Each point is reached from the start by the listed moves, each made 0, 1 or 2 times, or once backwards (-1), plus a little noise. Is the number of moves made odd or even? Then give how often each move was made.
(in the rows, 128 means zero)

Moves:
(1): [160 139 118  91]
(2): [105 155 125 131]
Start: [103 178 128 116]
Points:
[159 168 117  73] => even (1, -1)
[122 249 103  47] => even (2, 2)
[ 67 170 140 151] => odd (-1, 0)
[ 77 205 128 116] => odd (0, 1)

Moves:
(1): [150 144 142 155 145  97 131 145 120 120  84]
(2): [133 128  93 118 120 123 111 135 135 144 164]
(3): [117 121 136 117 171 145  96 118 112 120 114]
(4): [114 119 160 105 115 119 126 126 134 105 133]
(5): [118 121 137 140 121 124 111 115 121 115 136]
(6): [131 134 141 119 117 128 124 150 113 124 126]
(7): [105 156 117  76 121 106 136 128 143 160 116]
(8): [122 147 131 126 140 116 118 130 127 128 139]
(9): [ 98 119 141 135 138 128 136 120 150 126 121]
Start: [132 135 130 124 127 146 112 125 142 133 127]
Points:
[212 180 147 138  77  53 120 205 115 118 100] => odd (2, 1, -1, 1, 0, 1, 0, 0, -1)
[ 83 125 163   7 125 166  58 137 145 112 203] => even (-1, 1, 1, 2, -1, 1, 0, 1, 0)
[ 63 161 195  21  62  83  48 148 131 101 182] => odd (0, 1, 0, 2, 2, 2, 1, 1, 0)

Moves:
(1): [133 127 128 131 122 128 116 115 123 132 127 141 136 124 127 109 115 127
 136 114]
(2): [141 131 132 132 125 128 133 128 122 119 124 144 134 127 131 126 117 125
 117 126]
(3): [136 153 127 132 134 129 123 123 129 123 125 126 133 130 131 117 123 135
 133 126]
(4): [128 130 131 129 131 123 125 122 121 137 130 131 133 120 130 135 135 120
 129 120]
(5): [120 128 129 128 130 134 125 128 121 115 132 141 130 138 122 130 136 131
 137 133]
(6): [127 124 126 135 121 123 120 135 127 133 121 126 114 125 136 138 123 132
 131 119]
(7): [133 127 133 122 133 127 118 117 131 134 118 131 127 121 120 127 129 129
 135 130]
(8): [124 127 128 131 128 128 135 134 125 130 117 120 130 130 125 130 121 132
 122 130]
(9): [125 122 137 132 118 134 134 119 134 146 116 124 145 113 118 136 134 142
 124 130]
(10): [137 127 130 125 135 131 133 130 118 127 137 136 135 133 133 135 130 130
 132 136]
(11): [116 126 129 122 124 131 123 124 126 126 138 121 132 121 136 137 125 111
 133 116]
(12): [122 141 133 134 129 136 129 130 117 124 126 122 124 125 125 128 125 120
 136 121]
(13): [126 130 123 130 149 130 123 128 124 115 126 121 129 123 120 126 128 122
 145 133]
(14): [118 123 131 130 138 129 132 127 135 134 143 132 131 130 143 135 137 111
 116 129]
(15): [134 126 126 126 130 136 127 136 126 126 121 127 130 133 117 127 123 128
 123 131]
(16): [127 118 119 131 123 130 131 129 134 137 113 124 135 129 140 135 133 126
 133 127]
(17): [127 138 127 128 121 127 131 142 113 136 115 125 129 102 129 127 117 148
 135 135]
(18): [143 110 134 116 131 127 137 151 140 121 126 130 115 137 123 119 125 147
 118 132]
Start: [128 128 123 119 139 113 130 138 137 131 124 131 130 121 136 133 138 132
 131 125]
Points:
[150  74 153 103 151 124 156 157 154 173  95 169 150  78 146 178 160 125
  86 147] => odd (-1, 2, -1, 1, 0, 0, 2, -1, 1, 0, 0, 0, 0, 2, 1, 1, 1, 1)
[134 111 128 141 113 122 116 173 129 172 102 142 113  92 136 110 115 180
 143  99] => even (2, -1, 0, 0, 0, 2, -1, -1, 1, 0, -1, 1, 0, 1, 1, 0, 1, 1)
[133 111 144 110 129 122 166 249 120 111  93 128  58 156 112 147 124 244
 118 167] => odd (-1, -1, 0, -1, 2, 2, 0, 2, 0, 1, -1, 1, -1, 0, 0, -1, 1, 2)
[116 230 120 151 113 159 108 112  93 107  90 122 169  88  94  76 104 161
 184 109] => even (1, 0, 2, -1, 1, -1, -1, -1, 1, -1, 0, 2, 0, -1, 1, 0, 1, -1)
[ 97  91 122  90 117 137 138 138 138 193 130 106 158  83 179 175 154  81
 140 115] => even (0, -1, -1, 0, -1, -1, 1, -1, 0, 1, 2, 1, -1, 1, 1, 2, 1, 0)
[130 127 124 120 206 105 110 146 107 153 104 160 140  64 140 155 153 154
 173 170] => even (0, 0, 0, 1, 1, 1, 2, 0, 0, 1, -1, -1, 2, 2, 0, 0, 2, 0)
[125 193 158 115 210 159 101  88 112  97 115  95 163 106  67 153 169 143
 221 142] => odd (-1, -1, 2, 0, 1, 0, 2, 0, 2, 2, 1, 2, 2, -1, 0, -1, -1, 0)

Moves:
(1): [130 120 126 121 146 138 126 126 127 127 107 143 135 126 142 114 126 133
 131 115 123 142 116 118 119]
(2): [126 134 129 131 125 128 140 127 122 131 124 127 129 130 126 120 140 131
 131 126 124 123 130 119 140]
(3): [130 128 130 124 129 131 129 123 127 129 121 130 132 126 118 131 129 124
 120 135 127 138 128 119 126]
(4): [117 129 128 126 120 118 133 133 133 120 130 119 121 127 121 125 128 131
 132 130 123 132 125 130 127]
(5): [131 130 122 116 140 143 126 127 119 128 127 128 129 133 129 131 117 121
 123 125 119 130 129 117 127]
(6): [135 121 126 121 122 127 132 127 125 127 128 121 133 133 123 134 124 133
 128 128 122 126 123 127 135]
(7): [137 131 130 128 125 137 124 134 121 132 112 136 117 127 134 130 117 132
 138 118 135 119 124 129 121]
(8): [118 126 127 128 115 128 117 122 124 128 138 130 125 138 120 129 131 131
 123 134 127 140 122 129 130]
(9): [125 137 125 125 127 122 133 124 130 127 131 135 131 129 123 117 118 132
 124 130 123 131 132 118 131]
(10): [137 133 129 139 122 119 130 124 118 121 116 118 142 117 146 137 132 126
 138 125 129 123 134 120 140]
(11): [143 122 123 122 121 132 132 131 115 122 133 131 112 132 113 133 132 120
 120 128 120 137 127 128 139]
(12): [128 129 120 127 119 141 123 127 123 132 114 133 119 122 132 121 126 132
 126 127 107 142 138 136 129]
(13): [122 125 120 149 122 127 126 130 134 145 124 124 113 129 117 134 130 133
 128 128 128 137 128 138 131]
(14): [144 135 130 118 135 118 138 113 112 144 118 118 118 126 133 124 131 132
 120 123 121 126 111 128 133]
(15): [128 127 141 130 123 138 123 138 130 133 133 127 132 109 130 129 124 120
 113 125 129 130 126 113 132]
(16): [127 123 117 131 127 125 124 130 123 128 130 128 128 135 123 129 125 128
 113 139 118 125 121 135 127]
(17): [122 121 133 129 131 123 141 134 121 132 129 116 128 118 135 118 130 138
 120 140 131 134 112 127 142]
(18): [135 139 127 124 130 136 128 141 131 131 134 122 134 138 133 131 143 134
 135 136 132 135 132 130 129]
(19): [129 127 134 123 123 118 128 123 125 134 120 129 119 135 123 127 123 125
 121 133 124 132 135 126 132]
(20): [130 130 124 135 132 126 135 120 134 130 133 130 138 137 127 131 117 123
 106 129 123 132 128 138 116]
(21): [115 126 131 120 125 125 120 137 122 124 129 129 128 122 112 124 121 129
 131 125 134 126 146 131 113]
(22): [130 132 132 123 126 114 146 136 128 134 132 126 131 130 137 134 130 118
 134 137 133 127 123 130 133]
(23): [125 131 131 129 139 130 121 125 134 131 125 133 136 132 121 137 124 121
 121 126 128 134 129 138 138]
(24): [128 132 110 128 126 122 133 130 140 132 128 117 130 135 136 126 121 115
 125 126 137 127 124 127 137]
Start: [139 123 137 131 122 129 130 118 130 132 140 127 120 129 129 107 135 133
 125 134 127 137 126 112 117]
Points:
[162 132 161  62 145  35 199  91  79 165 185 110 137 186  81 118  90 138
  51 178 119 102 103 166 109] => odd (-1, 0, -1, -1, 0, 2, 0, 0, 1, -1, 0, -1, -1, 2, -1, 1, 1, 0, 1, 2, 2, 2, 1, -1)
[157 108 131  95 109 163  90 106 100 213  85 123  76 121 122  66 111 169
   7 165  60 239  20 116 193] => even (1, -1, 1, 0, -1, 1, 1, 2, 1, -1, 0, 2, 0, 2, 2, 2, 2, 1, 1, -1, -1, -1, 2, 1)
[107 127  86  88  58  47 164 117 121 192 130  69  88 154  67  86 146 133
 107 177 100 157 100 122 122] => even (0, 1, 2, 1, -1, 2, -1, 1, 0, -1, -1, 1, 1, 2, 0, 2, -1, 0, 0, -1, 2, 2, -1, 2)

Moves:
(1): [132 130 132 140 122 137 125 128 119 123 132 131 151 124 125 139 126 139
 136 130 141 133 123 140 122 134]
(2): [125 117 135 125 134 127 132 125 130 137 130 134 129 128 123 125 130 132
 128 124 130 122 132 125 126 132]
(3): [126 130 132 124 129 126 134 123 129 124 127 132 127 122 126 120 124 124
 129 123 125 126 118 124 128 122]
(4): [125 136 135 134 129 131 128 134 133 126 128 132 140 129 135 131 122 127
 125 132 133 133 123 122 114 141]
(5): [125 123 119 124 134 123 133 131 121 129 124 134 138 129 128 121 122 131
 125 123 132 134 123 129 132 131]
(6): [131 130 143 128 121 120 129 115 135 114 116 118 127 123 112 130 123 120
 120 121 126 123 129 125 125 129]
(7): [141 118 133 116 110 122 122 140 117 121 134 114 140 129 119 128 140 136
 129 127 132 136 120 114 111 133]
(8): [127 124 131 127 136 138 118 141 126 136 123 133 128 126 137 120 141 125
 122 134 129 132 128 128 126 122]
(9): [128 138 119 132 123 123 128 121 124 139 110 115 127 122 122 121 132 135
 134 126 137 123 130 124 128 133]
(10): [126 122 120 117 132 127 139 132 132 128 124 131 126 126 120 137 119 134
 129 131 129 143 127 135 130 131]
(11): [112 124 130 137 132 144 132 126 127 124 138 123 125 123 129 134 127 119
 132 125 133 131 124 124 128 127]
(12): [127 120 126 128 128 127 121 126 131 125 131 127 130 135 128 127 117 133
 124 138 127 123 133 132 121 126]
(13): [132 119 129 124 128 112 124 127 132 131 127 124 115 132 123 127 128 118
 112 144 127 133 135 119 136 135]
(14): [130 118 131 122 134 129 136 127 130 126 119 131 126 130 120 135 139 120
 129 125 130 117 112 128 122 126]
(15): [125 126 124 131 125 120 129 138 123 127 129 120 124 114 129 131 136 129
 125 125 125 132 124 125 131 133]
(16): [120 129 118 136 125 127 123 131 137 130 130 138 129 139 120 110 123 125
 129 129 121 128 120 123 124 127]
(17): [131 129 146 117 150 120 133 137 126 127 121 128 120 126 120 134 134 125
 135 132 131 129 143 120 125 126]
(18): [133 126 132 125 119 122 130 124 125 132 112 122 140 127 133 123 131 131
 132 128 133 132 134 140 130 118]
(19): [134 121 126 132 117 135 135 123 129 135 125 129 128 122 127 133 126 125
 128 128 124 121 133 120 132 129]
(20): [129 127 114 135 137 133 129 123 126 128 120 136 127 123 128 119 139 130
 120 135 127 128 124 137 116 140]
(21): [128 133 125 131 137 121 121 122 137 135 130 133 144 125 131 132 125 122
 127 125 130 134 135 123 125 131]
(22): [140 122 129 134 130 132 139 130 138 116 118 122 121 127 134 122 127 138
 133 127 118 135 117 111 131 129]
(23): [151 122 126 134 129 130 143 132 129 136 139 130 127 131 141 116 116 120
 130 128 126 130 133 121 130 129]
(24): [127 117 115 128 123 129 126 121 137 114 128 136 124 137 130 127 133 129
 137 114 145 126 141 120 128 126]
Start: [122 126 128 125 124 135 135 125 132 137 124 136 123 123 133 122 123 132
 128 117 135 115 124 122 135 133]
Points:
[122  65 174 148  69 144 152 138 128  83  76  82 122  86  60 107 149 123
 121  95  89  81  15  55 124 113] => odd (1, 0, 1, -1, 1, 2, 1, 1, 0, -1, 1, 1, 0, 2, 2, 2, 0, 0, 2, -1, -1, 2, -1, -1)
[125  99 177  98 177 138 249 107 183 167  44 127  85 107 104 147  97 125
 163 103 120 112  97  82 159 132] => odd (-1, 2, 0, 1, 0, 0, -1, -1, 1, 2, 1, -1, 0, 2, -1, 0, 1, 1, 1, -1, 0, 2, 0, -1)
[187  41  95 104 157 169 186 177  94 143  84 176 195  94 119  88 139 208
 166 127 188 158 113  92  57 162] => odd (2, 1, 2, 0, 2, -1, 2, 2, 1, 2, 0, 2, -1, 0, 0, 0, 2, 0, 2, 2, 0, 1, 1, 1)

Moves:
(1): [121 129 124 125 135 137 120 122 133 123 132 129 132 126 126 125 143 123
 121 122 100 134 127 136 104 136 122]
(2): [131 136 131 131 135 130 133 122 126 130 129 122 131 137 122 123 121 134
 130 122 131 119 118 121 123 116 123]
(3): [129 135 128 136 124 124 125 132 132 127 126 131 125 136 128 131 136 130
 128 122 130 127 118 118 128 130 142]
(4): [124 123 134 128 130 122 141 133 136 133 139 127 131 125 131 127 129 137
 135 121 125 131 136 127 139 126 127]
(5): [130 123 130 123 141 135 115 109 104 149 131 125 145 126 133 139 130 131
 131 110 132 122 130 120 118 130 133]
(6): [118 122 129 122 120 123 129 128 128 122 125 133 123 133 113 133 119 138
 124 129 127 132 129 119 123 134 126]
(7): [123 128 114 120 118 125 131 129 131 142 133 110 135 140 112 132 126 117
 120 127 111 119 138 126 128 124 122]
(8): [138 122 133 120 110 117 114 139 146 118 127 142 129 147 153 119 126 126
 123 118 138 135 128 135 139 123 119]
(9): [138 114 135 117 115 135 143 137 133 114 132 132 116 119 139 151 121 142
 123 128 132 131 118 148 122 115 138]
(10): [126 126 113 111 132 115 124 139 125 108 128 134 128 115 126 134 126 130
 127 134 120 140 133 110 156 120 124]
(11): [127 122 134 133 136 122 133 126 140 121 112 127 127 133 141 126 129 125
 124 136 141 126 141 130 125 122 137]
(12): [123 126 145 114 112 114 131 124 136 126 125 135 134 111 141 126 127 145
 118 132 136 105 128 132 136 132 112]
(13): [123 144 124 129 127 132 132 134 113 119 140 122 118 131 128 125 111 120
 110 135 125 136 139 104 127 134 127]
(14): [134 136 122 120 113 128 143 137 122 125 133 121 129 112 120 109 117 126
 122 123 128 146 139 118 123 138 138]
(15): [134 122 139 117 133 123 128 126 128 130 127 131 127 125 118 134 131 115
 117 126 134 141 135 129 129 134 129]
(16): [123 119 123 135 141 126 112 121 140 130 145 133 122 126 134 126 136 137
 117 137 138 125 125 126 115 110 125]
(17): [126 122 128 131 120 112 125 126 122 137 128 129 129 125 124 132 133 115
 131 131 134 125 121 133 127 113 129]
(18): [134 132 127 118 133 118 123 115 125 137 139 125 117 137 128 120 123 124
 133 116 113 127 129 142 125 127 137]
(19): [126 132 116 137 128 131 142 122 125 121 139 133 120 122 106 121 116 123
 123 113 132 127 140 119 117 128 133]
(20): [121 130 134 134 115 131 132 109 124 115 133 126 126 134 116 124 127 135
 121 130 123 135 141 111 128 130 143]
(21): [137 131 135 116 128 119 131 125 146 133 133 138 141 125 139 135 109 123
 122 153 123 126 109 119 131 129 144]
(22): [120 146 119 145 120 119 113 125 130 113 127 132 142 126 122 134 130 141
 123 122 145 127 134 135 126 118 137]
(23): [131 140 116 126 134 123 141 126 132 126 139 132 141 138 122 128 139 133
 125 134 136 130 135 121 122 133 124]
(24): [145 143 128 128 123 122 133 120 126 128 113 133 123 121 129 136 116 134
 126 130 121 138 136 126 128 138 116]
Start: [142 133 140 120 131 132 151 119 127 122 117 149 130 125 126 127 151 134
 122 131 143 115 129 131 121 128 141]
Points:
[143 240  79 129 209  88 114  31 101 112 169 132 186 127 117 119 182 190
  65  98 136 147 171  57   8 101 202] => odd (2, 2, 2, 0, 2, 0, 0, -1, 0, 1, 2, 0, 1, 2, 0, 2, 0, 2, -1, 0, 0, 2, 2, 1)
[143 142 101  55 133  71 162  62 121  62 213 205 136 106 156 194  85 187
  23 193 169 107 125  13  83  67 212] => even (0, 0, 1, -1, 2, 1, 0, 0, 2, 2, 1, 1, 2, 0, -1, 2, 1, 1, 1, 1, 2, 0, 2, 0)
[105 132 113 123 147  76  52  70 130 100 201 189 112 151  55 121 142 164
  88  42 134 197 197  78 130 120 200] => even (0, -1, 1, 2, 1, 2, 0, 1, -1, 1, -1, -1, 0, 0, 2, 2, -1, 2, 1, 1, 0, 2, -1, 0)
[184 213 171  85 115  46 151  58 186 138 130 161 169 249 216 141 105 127
  88 123  54 118 129  76 110 121 168] => odd (2, 2, 2, 2, 1, 0, 1, 2, 0, 0, 2, 0, 2, -1, -1, -1, 1, 2, -1, 1, 2, 0, 1, 2)
[133 211 146 155 118  75 196  94 106 100 123 175 122 159  47 125 178 141
 126 113 118 169 166  73 131 170  86] => even (1, 1, 1, 2, -1, 1, -1, 0, -1, 0, -1, 0, 1, -1, 1, -1, 2, 0, 0, 1, -1, 0, 2, 2)
[161 110 205 117  39  64 124  99 232  28  86 234 101 140 181 132 119 235
  76 134 247 142 172 218 129 116 151] => even (-1, -1, -1, 0, -1, 2, -1, 2, 1, -1, 1, 1, -1, 0, 1, 1, -1, 1, 0, 1, 0, 2, 0, 1)

Moves:
(1): [135 129 134 132 136 129 126 129 117 123 127 136 142 123 105 135 132 131
 125 123 119 124 130 123 130]
(2): [131 125 126 130 125 121 153 153 126 130 124 129 127 124 128 132 130 123
 116 124 115 128 129 138 124]
(3): [128 124 140 128 122 138 125 139 126 145 131 136 138 117 123 124 131 137
 134 134 129 123 138 142 123]
(4): [143 130 126 125 131 127 135 124 117 137 120 126 128 133 127 137 127 141
 127 121 123 116 129 123 148]
(5): [124 133 125 126 122 124 123 129 130 130 133 137 126 123 126 124 137 138
 136 128 125 124 144 115 129]
(6): [141 131 137 108 113 120 129 118 125 126 126 124 130 129 124 124 130 110
 131 132 123 137 104 121 122]
(7): [132 123 134 118 125 113 125 130 115 128 129 122 136 126 121 116 142 135
 129 132 146 129 134 129 137]
(8): [122 137 137 136 133 135 129 126 128 134 131 136 123 134 122 143 122 140
 120 142 134 124 124 129 121]
(9): [144 138 136 145 132 146 118 133 124 114 129 131 127 130 130 127 122 131
 130 120 132 126 131 136 145]
(10): [124 127 134 118 129 129 125 129 121 121 130 130 127 128 130 134 133 121
 131 129 134 127 137 131 132]
(11): [137 129 138 128 143 131 124 118 116 128 131 134 132 113 122 130 121 134
 133 135 123 134 118 115 141]
(12): [119 139 143 130 114 142 124 120 145 128 124 136 123 122 143 127 124 131
 122 131 121 126 124 126 132]
(13): [134 124 134 131 132 127 131 130 138 116 125 128 125 126 132 129 129 118
 126 135 120 122 124 122 116]
(14): [125 119 123 139 122 127 124 122 111 129 128 128 111 105 129 126 116 127
 135 132 130 131 125 127 125]
(15): [140 116 133 127 133 141 142 138 123 141 124 150 135 131 129 124 129 120
 128 116 129 139 119 128 118]
(16): [145 116 131 124 127 126 129 123 143 137 116 120 114 129 112 132 133 143
 117 122 129 129 121 128 133]
(17): [122 125 135 140 118 125 141 133 130 137 135 119 124 126 146 132 135 135
 108 114 112 130 125 123 123]
(18): [135 125 133 135 128 115 119 135 125 114 140 129 139 127 140 136 132 127
 124 126 124 129 128 137 138]
(19): [129 135 128 128 127 125 124 118 133 132 127 134 138 120 111 127 133 119
 128 128 125 128 149 129 128]
(20): [122 135 123 136 135 127 108 131 119 146 123 134 128 127 126 121 138 132
 139 127 145 127 119 129 128]
(21): [115 138 137 132 141 121 129 129 131 131 127 132 133 134 129 127 129 144
 132 140 128 117 127 141 110]
(22): [134 123 136 117 116 139 156 134 128 135 138 144 143 108 129 129 136 120
 138 126 137 132 121 114 133]
(23): [124 128 132 138 132 130 132 131 135 131 123 133 129 138 129 120 119 125
 137 122 122 132 134 125 126]
(24): [130 119 126 125 134 129 129 135 137 141 132 129 126 136 135 106 119 127
 130 112 128 108 141 133 134]
Start: [126 133 129 136 128 124 136 127 138 124 120 118 127 145 113 120 119 145
 129 135 123 134 114 131 123]
Points:
[166 101 135 108  86  24 155 164  31 220 113  98 114  64  47 123 197 200
 112 100  93  85 115  98 143] => odd (2, 2, 1, 2, 2, 2, 1, 0, -1, 1, 0, -1, 0, 2, -1, 1, 2, 0, 0, 2, 0, 0, -1, 1)
[ 95 154 239 111 165 148 144 147 148 200 131 249 200 111  85  76 103 138
 185 155 118 116 123 158 102] => even (1, 1, 1, -1, 0, 1, 0, 1, -1, 2, 2, 2, -1, 0, 1, 0, -1, 1, 1, 1, 2, 1, 2, 2)
[183 151 244  73  84 114 144  83 157 154 109 148 175  70  76 150 179 166
 108 134  78 116  95 128 149] => odd (1, 0, 1, 1, 0, 2, 0, -1, 0, 2, 1, 2, 0, 0, 0, 2, 1, 1, 2, 0, 2, 1, -1, 0)
[139 164 211 201 104 206 169 147 125 101 144 242 137 100 150 132  81 110
 160 105 122 103 159 104 160] => odd (1, 0, -1, 1, 1, 0, 0, 2, 2, 2, -1, 2, 1, 2, 1, -1, 0, 1, 1, 0, 0, 2, 2, 1)
[196 149 175 164  92 173 184 182  60 218 124 138 158 102  85 116 152 211
 118  64 138  93  77  95 220] => even (2, 1, 1, 2, 0, 1, 1, 1, 2, -1, 0, 0, -1, 0, -1, 0, 2, -1, -1, 2, -1, 2, 0, 1)
[136 129 144 119 181 127 128 177 139 226  66 208 152 145  67  61 145 159
 187 136  92  75 119 147  25] => odd (1, 1, 2, 1, 2, 1, -1, -1, -1, 0, 0, 0, 2, 0, 2, 0, -1, -1, 0, 2, 2, -1, 0, 1)

Moves:
(1): [131 122 120 131 142 131 129 129 117 136 125 131 133 131 126 127 127 129
 125 136 131 126 132 130 128 127]
(2): [123 138 123 125 133 133 122 134 136 126 131 120 128 138 134 132 125 124
 124 118 126 125 123 118 136 139]
(3): [130 124 124 127 124 125 127 133 131 115 129 127 128 128 131 133 118 126
 127 123 131 133 126 125 121 128]
(4): [136 115 134 144 133 138 132 134 123 134 140 123 135 120 135 115 119 143
 123 140 137 122 127 131 132 127]
(5): [127 120 127 130 134 118 124 112 123 120 124 123 124 121 128 123 124 129
 133 129 126 124 138 117 128 134]
(6): [121 125 116 126 128 132 127 119 114 123 129 132 136 125 130 134 121 122
 128 124 131 127 130 140 128 131]
(7): [126 125 135 130 128 136 115 121 136 134 129 127 138 133 126 113 132 130
 129 128 124 119 132 134 120 132]
(8): [122 126 131 132 126 132 116 137 114 130 120 129 121 134 128 120 124 148
 134 131 129 134 128 135 120 122]
(9): [121 123 137 133 133 124 125 131 128 138 127 127 139 139 118 138 119 134
 143 139 123 128 125 133 132 127]
(10): [125 137 130 128 121 129 134 134 121 122 120 139 127 129 119 129 127 126
 114 124 118 123 134 125 127 128]
(11): [133 114 118 111 128 106 135 131 122 128 119 128 124 133 145 121 126 132
 115 130 121 127 136 130 133 119]
(12): [128 126 117 128 126 122 125 131 132 130 135 115 137 119 115 124 125 125
 129 127 134 116 122 118 119 129]
(13): [124 128 129 133 125 121 134 127 123 126 119 121 141 116 138 132 126 129
 129 120 124 130 138 137 127 124]
(14): [122 134 136 131 110 121 135 120 131 137 128 134 127 144 131 132 122 128
 117 127 130 131 129 120 122 130]
(15): [138 131 133 132 130 129 120 124 132 130 119 126 131 134 128 132 130 131
 131 133 132 122 122 132 130 120]
(16): [127 123 127 116 126 130 121 132 125 131 126 123 132 121 133 128 122 113
 124 133 129 127 136 129 124 126]
(17): [130 124 131 132 125 125 122 132 123 120 122 135 131 129 132 130 137 131
 124 132 131 128 127 132 136 139]
(18): [134 129 127 120 128 137 122 125 122 135 128 125 141 126 123 134 133 146
 125 129 131 138 132 124 134 127]
(19): [132 127 141 133 126 127 124 132 127 127 135 118 117 140 122 136 139 125
 116 136 127 137 132 133 127 133]
(20): [123 124 141 131 126 130 129 124 130 120 124 134 118 128 121 136 123 134
 120 123 134 118 139 131 135 117]
(21): [122 128 122 126 122 135 126 129 139 130 125 120 128 120 125 133 127 123
 136 135 131 128 128 116 125 137]
(22): [144 137 139 129 122 132 125 129 117 124 127 128 131 138 127 131 121 127
 137 120 128 128 130 126 128 133]
(23): [124 128 116 143 118 131 122 130 139 126 122 128 127 132 128 135 128 124
 125 125 128 130 134 116 123 118]
(24): [126 119 130 126 132 130 126 132 129 124 142 131 132 125 130 138 132 124
 131 128 117 117 133 113 118 127]
Start: [133 123 128 134 117 117 126 137 124 125 126 132 121 115 115 125 120 116
 123 130 126 132 129 118 142 122]
Points:
[143 144 112 149 108 105 139 101  74  19  86 165 112  87 159 155  87  66
 117  45 114 103 175 118 181 135] => odd (-1, 1, 0, 0, 2, 2, -1, -1, -1, 1, 0, -1, 1, -1, 0, 0, 1, -1, -1, 1, -1, 2, 1, 0)
[ 98  59 136 146  78  82  77 103  94 157  85 112 200 124 106 137  63 216
 131 156 109  61 186  60 110  70] => odd (-1, 0, -1, 1, 2, 1, 1, 2, 2, 1, 2, 2, 1, 2, 2, 0, 0, 2, -1, 1, 1, 0, 1, 2)
[137  91 160 178  65 181  87 119   7  77  78 123 181  71 113 143  52 151
  63 126 177 132 238 129 134 168] => even (2, 0, 2, 2, 2, 2, 1, 1, -1, 2, -1, 0, 2, 1, -1, 2, 2, 2, 1, 2, 2, 2, 0, -1)
